Each row of a before or after table is a point. The points were changed in one or more steps. Then noise was added and the rows were shuffled. The steps act on how far a point lies along the listed directions, d1 being the first. What was done? A step turns or swaps two directions, mirrors them in a line or flattens them onto one, adds a multiple of one to another, or multiplies one. Angles are multiples of 10 degrees, from the lower direction toward the higher: turns from -170 to 170, lines from 10 to 170 but not 90. Use the fewest steps. Two steps may share a direction if one is a turn and the other turns, adds or multiplies; they go together, in the order done. Otherwise the lowest direction goes first.

Directions:
(1): [17 49]
(2): [-49  17]
Before, 12 rows:
[[-38  88]
 [-27 -51]
 [ 12  69]
 [-30  -2]
 [-21 -23]
 [-35 -35]
 [-43 -13]
 [ 14   0]
 [-12  10]
 [ 39  29]
 [-23 -32]
 [-33 -47]]
After, 12 rows:
[[ 14 -45]
 [ 15 -27]
 [ 52  49]
 [  4  52]
 [ 20  -3]
 [-21 -54]
 [ -4 -32]
 [ -3  11]
 [-14 -40]
 [-11 -52]
 [ 97  17]
 [-29 -51]]
Steps: mirror d1 and d2 in the line at 170 degrees

Directions:
(1): [ 16 -40  20  57]
(2): [  6 -49 -52 -18]
(3): [-65 -27  21  -8]
(4): [ 31 -27  44 -43]
Before:
[[  4  12 -35 -40]
 [ 25 -15  -5 -44]
 [ 31   7  17 -33]
 [-25  -5  22  50]
 [ -6 -36  10  18]
 [-56  19  52  13]
 [  2 -36  23 -13]
 [-46  20  59  22]
 [-25  15  15  39]
 [ 20 -17   2   2]
 [  6  -7   3 -47]]
After, 11 rows:
[[ 29 -58  62 -62]
 [ 38 -42  48 -74]
 [-51  27  51  21]
 [ 28 -22  17 -23]
 [-51  27 -14  59]
 [ 60 -50  44 -79]
 [ 10  -3 -28 -19]
 [-61  25  43  20]
 [ -5 -28  12  -4]
 [-52  44 -25  65]
 [ 66 -28  68 -70]]
Steps: multiply d1 by 0.4; multiply d4 by 3

Directions:
(1): [-64  32   2 -40 -14  36]
(2): [-20  34  53  41 -30 -36]
(3): [-38 -60   9  45  -5  33]
(4): [-30 -31 -34 -21 -32 -61]
(5): [ 31   7 -22  10 -76  30]
(6): [ 19 -37  60 -50 -19   2]
Before:
[[ -5 -44 -16   4 -19 -12]
 [ 32 -14  21  17 -42 -42]
 [-17   3  31   3 -35   0]
 [ 60  19   3  21 -40 -19]
 [  5 -19  16   0 -65  14]
 [ 48 -41 -60 -62  43  95]
 [-11 -10  16   2  15 -72]
 [-20  11 -20 -10 -43 -18]
 [ -7  -7  15 -15 -53 -40]
 [ 28  -3 -19  37 -39  11]
 [  4 -45 -45 -63  -9  30]]
After:
[[ -8 -48 -18 -31  30 -31]
 [ 33 -63  16 -39 -39 -27]
 [ 31 -60  -6 -59 -21  11]
 [-66  77  84 -29 -50  49]
 [ 42   3 -47 -39 -25  22]
 [ 11   9 -51  20 -28  39]
 [ 37 -60  43 -27 -64  20]
 [-47  -2  68 -32 -65  -3]
 [  4 -10 -27  21 -36 -29]
 [ 39 -42  32  -4 -19  -1]
 [-26 -39   1  -7 -29  11]]
Steps: turn d1 and d2 by 120 degrees; turn d3 and d4 by -20 degrees; multiply d6 by 2.5

Directions:
(1): [ 12  12  10 -48  -3  47  38  68]
(2): [ 20 -70 -39   8  15  35  43 -27]
(3): [-62 -38  33 -12  38 -42  31  17]
(4): [ 21 -12  67 -28 -47  -1  25 -48]
(5): [  2  39 -49 -53   5 -41  39 -30]
Before (9 x 8):
[[-34  41 -24  37  22 -43 -73   8]
 [  2 -65  79 -11  -7  13  24  14]
 [ 32  55   3 -47  -8  36  46  14]
 [  0  41  25  45  -2  -9 -71   9]
 [-21 -26  71 -23 -31   7  -7   6]
 [-24  91 -39  -1 -15 -47 -68  19]
 [ 11  50 -34  19 -42   3 -70 -26]
 [ -1 -45  60  -1  10  74  28  43]
 [ -3 -19 -13 -31 -16  12  46  -5]]
After (9 x 8):
[[ -5 -27  -8 -17 -18  -8  37 -39]
 [-28  52 -32  16  33 -15 -56  57]
 [  3  48  16  28   9  13 -51  54]
 [ 15  62 -36  -6 -33  31 -50  34]
 [ 25  39  19  -7 -27 -18  14 -80]
 [  4 -66  82  -7  -8  10  21   5]
 [-22  94 -42  -6 -13 -44 -66  34]
 [-21 -24  68 -24 -29   8  -2  16]
 [ -7 -63  75  38  -7  23   0 -45]]
Steps: mirror d1 and d4 in the line at 70 degrees

Directions:
(1): [  9 -44 -16 -49 -11  31 -19  63  48]
(2): [  4 -40  46  60 -63  34  -1   0   3]
(3): [  8 -50 -13  32  18 -59  40  50 -27]
(4): [-23  35  23 -46 -60 -14  53  27 -20]
(5): [-45 -34 -68  -7 -21  35   5 -23 -47]
(6): [ 85 -11  -3 -31 -23  -4 -21 -13 -53]
Before:
[[-36 -32 -44   4 -80  62 -32 -32 -46]
 [-21 -40 -81 -40 -17  -4  11   5 -71]
 [-36  -4 -75 -25 -30  38 -23 -63 -58]
 [-13  37  -5 -36  34  25 -30  -8  62]
 [-17  18 -17   9  43  12 -37  -6  56]
 [ 23  18  21   0  90   7 -27 -16  50]
 [-28 -63 -73 -37 -23  24  21 -59 -32]
 [-66  26  20  45 -59 -13  39 -51 -30]
 [ 37  22  -2   0  14  -3 -29  -5  16]
 [-20  35  12 -30 -30  13 -16 -35  18]
 [ -9  39  -7 -19   1  46 -51 -77  11]]
After (11 x 9):
[[ 13 -20 -25  15  10 -19  -7  31   9]
 [ 12  12  27  -1   4 -58  15  18  21]
 [ 33  40  79   0 -48  16 -52   2  67]
 [ 15  67  60 -31   7   9 -42  -4  89]
 [  1  63  16 -82 -18  38 -49 -22  38]
 [ 32   1 -10  47  43 -40 -16 -19 -15]
 [ 28   7  46  28  47 -48  -9  27  59]
 [ 27  31  43 -62  -5  29 -19 -53  81]
 [ 15 -48 -24  36  77 -21   6  -5 -26]
 [-71  42  49  31 -35 -18  37 -21  39]
 [ 49   7   5  12  48 -65   9   7 -24]]
Steps: swap d1 and d6; add -0.3 times d4 to d2; turn d3 and d5 by 120 degrees

Directions:
(1): [ 33 -42 -10  23  23 -41 -50 -26  58 -41  34]
(2): [-48 -21 -47 -14  20  16  -7 -38  18 -27 -81]
Before:
[[-59 -19 -20 -14  40  18   9 -28  19 -17 -54]
 [ 56  17  44  15 -15 -40   8  13   8  15  78]
 [ 57  -5  48  19   0 -36 -21  37  15  16  61]
 [ 36 -26 -28 -10   6 -22 -18 -16  12 -28   6]
 [  3 -18  -3  19   8   7  12  28   6  -5  10]
 [-28 -52 -53  14  42 -29 -65 -51  95 -43 -28]
 [ 12 -27  -5  -8  -2  -9 -10  -2   2  -8  17]
 [-33  10  -8 -31 -23  26  27  19 -42  30 -34]]
After (8 x 11):
[[ 36  -7  23   1 -23 -22 -10  30 -11  17  65]
 [  6 -19 -42 -24   5  -4  -2 -19  -1 -22 -35]
 [-41 -51 -59   8  42 -20 -59 -52  87 -41 -46]
 [-39  20   4 -25  -5  32  30  23 -33  34 -76]
 [-12 -22 -13 -16  -3   4   1  -7  -6  -3 -13]
 [-38  42   2 -27 -18  26  58   1 -38  30 -57]
 [  9 -36  10  14  41 -30 -28 -19  52 -29  43]
 [ -7 -16  -7  15   8  15  17  25  -1  -3  -8]]
Steps: swap d1 and d2

Directions:
(1): [ 10 -44  -5  18 -12 -40  82 -20 -54 -23  40   5]
(2): [-64  27  18 -73 -23  27  33   8 -36  42  14 -13]
Before, 10 rows:
[[ -9   5   6   7   0  13 -27   3  12  10 -16   3]
 [ -8  13  12 -23  -5   1 -22  16   7  15  -4  -4]
 [-25 -28   9  -5 -19 -21  83 -16 -44  -3  29  -5]
 [ -6   9   7 -13  -6  15 -27   4  16   3  10 -16]
 [ 26   2 -24  21   6  -9 -34   3  30  -9 -15   3]
 [ 10   5  -5   6  -3  -7 -16  -1  10   4 -14  10]
 [ 28   2 -10  19  15 -17 -39   3  19 -17  -5   5]
 [ 19 -15  -7  33   3 -20   6  -2   8  -8   1  12]
 [-23   5   8 -10   2   6 -16  10  -2  14  -9  -5]
 [  2 -14  -5  -2  -4  -5  26 -10 -11  -2  24   1]]
After:
[[ 53  -8 -18  51  24 -28 -53  -1  34 -35 -12  13]
 [-33  12  11 -21  -2  12 -10  10  -7  20  -6  -8]
 [-48 -21  15 -31 -28 -11  96 -14 -56  12  33  -9]
 [-11  10  10 -18  -8  18 -24   3  12   9  10 -18]
 [ 55 -10 -33  52  17 -21 -47   0  45 -26 -22  10]
 [ 39 -24 -14  57  12 -29  -4  -3  21 -21  -4  17]
 [ 19   0  -8  16   0  -9 -20  -3  15  -2 -16  13]
 [ -6   5   6   9  -1  12 -30   2  14   9 -17   3]
 [ -3 -12  -4  -5  -4  -4  27  -9 -13   0  25   2]
 [-19  19  14 -34  -8   5 -16  18   2  22  -3  -7]]
Steps: multiply d2 by 2

Directions:
(1): [-24 -62 -33 -18 -68  51 -28 -69 -50  -4  -2  18  12  28 -13 -11  36  25]
(2): [ 57  -2  -9   7  56  30 -11 -81  34  30  27  12  30 -58 -47   0  16 -31]
(3): [-12 -28  36   6  -4 -23 -36 -51  57 -21  26  36 -51  31  69 -33 -13 -53]
(4): [ 43  16 -80  15 -57 -33   1  12  26  -5   8  82  13 -30  12  -4 -47  24]
Before, 14 rows:
[[ 21   8 -13   5 -18 -13  19  25  12   3  -4  20   4 -10  -6  -1 -13  11]
 [ 18 -14 -23   6 -10  16 -25 -37   4  16  34  26  12 -28 -31  -3 -10 -12]
 [-33 -19  49 -26  37  31   6   0 -41  -2   2 -65  -2  31 -17 -15  62   0]
 [ 77 -24 -29  11  12  19 -22 -83  24  30  20  17  34 -54 -39 -12   9  -6]
 [-23   9  50 -11  53   3 -19  -9  30  -2  10 -16  -8  -2  27 -13   4 -27]
 [  5 -12 -50  -1 -35   0  -7  -8  -2  -1   9  53   0  -4  16 -13  -9  14]
 [-41  -8  57   9  56  10 -19  11  36 -15   4 -39 -30  43  35 -10  25 -41]
 [ 18 -21 -31   0 -26  -6  -8 -20  19  -5  38  35   3  15  33 -27 -16   0]
 [ 41  50 -13  25  23 -48  11  67  53 -13   3  25 -13 -18  22   8 -44   6]
 [ 11  20 -16  12 -19   4   2  -5  -8  13   7   6  12  14   6  14 -11  -2]
 [  7 -11 -42   7 -51  -8  -1   0  -5   3   1  38  22   1   2 -15 -11  36]
 [-10   3 -25  -1 -16 -15   8   5  -5   2  -4  35   5 -13   3 -16 -18  23]
 [  7  16 -26  -9 -18  16   1 -12 -16 -11   6  10  12   4 -13  -9 -12   9]
 [ 11   1 -27   1  -8 -19  19   3   1  -6  13  17   1  -4  17   2 -17  13]]
After:
[[  7  19 -18  11 -24   7   5  -7 -15   9   6   6  13  17   4  15 -11   3]
 [  9 -15 -19   0 -43   2   1  -3   2  -1  -3  25   0   3  -4  -9  -1  11]
 [-20  -3 -24  -2 -20   0   9   3 -25   1 -10  21  12  -9  -4 -14  -6  33]
 [  5   1 -37   3 -37   3  12  27 -24   7  -7  15  34  -4 -23   1  -2  48]
 [ -1 -19 -24 -13  -5  33  12  -4 -39  10  17 -26  37  11 -26  -3  19  34]
 [  6  32  51   5  66 -44  13  53  42  -7  19 -19 -25   3  28 -21  -3 -31]
 [-52 -13  53   5  50  16 -21  10  23 -14   2 -47 -32  50  28  -6  33 -34]
 [  5 -16 -30  -2 -17   0  15 -10 -18  -2   7   6   1   6   7   5  -1  21]
 [ 13  28 -26  -4  -4  11   7   0 -10 -14   7   0  18  -2 -15  -4 -19   8]
 [ 25   0 -19   5  13  24  -8 -25  -5  27  23   4  33 -44 -60  10  -5  -2]
 [-31 -10  48 -17  43  18 -25 -32  17  -3  10 -18  -4   4  21 -19  17 -25]
 [  1  -3 -49  -8 -17  14  14  17 -38  10  -1  13  20 -10 -23   7  13  35]
 [ 95  -7 -27  10  44  30  -9 -80  21  46  19  -1  57 -79 -72   1  20  -9]
 [-11 -52 -27   0 -64  25 -43 -52  -6 -29   9  42 -19  44  27 -18  18  19]]
Steps: turn d3 and d4 by -60 degrees; turn d1 and d3 by -120 degrees; multiply d2 by 1.3

Directions:
(1): [-17  15 -20 -30  22  30 -28 -31  42 -72  18 -13  16  47  19 -50 -71  37
  22  52]
(2): [  4  30   5  -9  22 -20 -10  67 -45 -33  53  14  16  -4 -38  60 -66 -44
 -44  32]
(3): [ 22 -22 -60 -35 -24  13  30   8   8  -1 -71 -65  31 -20 -30   9  12   4
 -63  63]
(4): [-38 -26  -2 -19 -36  35  11 -24  12 -41 -14  19 -52 -12 -80  10   8 -76
  61  19]
(5): [ 25  -3 -20  86 -18  -3 -62 -78 -10   3 -14 -15 -37  33 -31  25 -34  -6
 -52 -12]
(6): [ 10 -51 -56   5   0 -40  47   6 -25 -47 -21  26   3 -15  10 -58 -55 -24
 -14 -78]
Before:
[[-10  -9   3 -38   8  -6  36  38   2  -7   6  17  19 -15  12 -18   4   0
   17  -2]
 [ 15   3  -6   3  -4   6   1  -6   5  13  -5 -16  10   5   9  -2   4  23
   -9  10]
 [ -3  -8 -10   9 -11   0  -5 -11  -3 -11   2   8 -15   2 -13   2 -11 -17
    6  -3]
 [-10 -19  -9  16 -11   8  -3 -39  12  -4 -16  -9 -24   5  -6 -22   5   4
   20 -20]
 [  0  -6   2  16  10   1  -7 -17  -3  -3  -5   3 -20   9   1  -6 -20   0
    2 -27]
 [ -2 -16  -3   1 -13   0   5 -17   1  -5  -8  -4  -7   3  -6  -7   0  -9
   13 -10]
 [ -7  10   5   5   4   8  -6   4  11  -1  12   1  -2   5   2  -2   0   2
    8  11]
 [  8 -15  -5  16 -15   2   4 -11 -10   8 -13  -4 -16 -11 -21   9  19  -9
    0  -9]
 [ -7  -1   8   1   6  -5   6  -1   5   2   8  10   0  -5  16 -10   4   3
   12 -17]
 [ -6 -11   0   6 -11  10   9 -25  12  -3  -9  13 -13  11   6 -39  10   1
   34 -24]
 [ -1 -18 -26 -27 -10   6  23  11  14 -12 -24 -20  13  -6 -13  -6   6  -6
  -10  21]
 [  4  -3  -2  17   3   2 -11 -16  -2  -2   7   5  -6  11   4   1  -2   2
    0  -5]
 [ -8   2   0  11   6  -2   0 -10   6  -4   8   3  -1  17  13 -11  -8   8
    2 -19]]
After (13 x 20):
[[  7   0 -11  22  -8  19 -28 -41   7 -13  -5 -16 -13  18 -16   0 -10  11
   -2  19]
 [  9   6  13  41   8   4 -34 -34  -2  18  -2  -9 -25  21  -4  16 -12   9
  -15 -18]
 [-26   8  32 -96  21   4  64  91  14   6  20  20  46 -31  39 -21  41  15
   52  22]
 [ 12  -4  -6  37  -2  -2 -24 -29  -7   0   3   3 -15  15  -6  10  -7  -2
  -11 -13]
 [  1  -1  10   8 -13   7 -11 -23   6  11  -3 -15  -7  11  -6   7   9   5
    8   8]
 [-11   4  12 -10  12  -1   9   7  10   4  15   8   7  -9  19 -10  10   8
   19  -9]
 [  4   4   0  25 -11   5 -29 -24   1   9   6  -2 -18  11 -14  19  -3  -8
   -5  12]
 [ -1  -5   4  43 -15  12 -32 -55  10  21 -15 -20 -32  14 -11   5  19  12
    3 -10]
 [ -2  -6  -9 -41  -6   7  29  30  16   6 -18 -23  24 -14  -4   5  30   3
   -2  34]
 [ -3   4   6  21   3  -6  -5 -11   0  14   6   1  -4  15   8   4   5   4
   -8 -25]
 [ 17 -13 -20  10 -10  -1  12  -8  -4   3 -15 -10   2  -3   2  -9  -5   7
  -12 -12]
 [ -4   6  23   9  -9  14  -4 -19  12  27  -1   4  -9  12  10 -15  38  13
   31  -7]
 [ -7  -2  -3   7  -2  -4   9  13   0   0   4   9  -7  -7  -2  -6   5 -13
    8 -10]]
Steps: multiply d1 by -1; mirror d4 and d6 in the line at 160 degrees; multiply d5 by 2.5
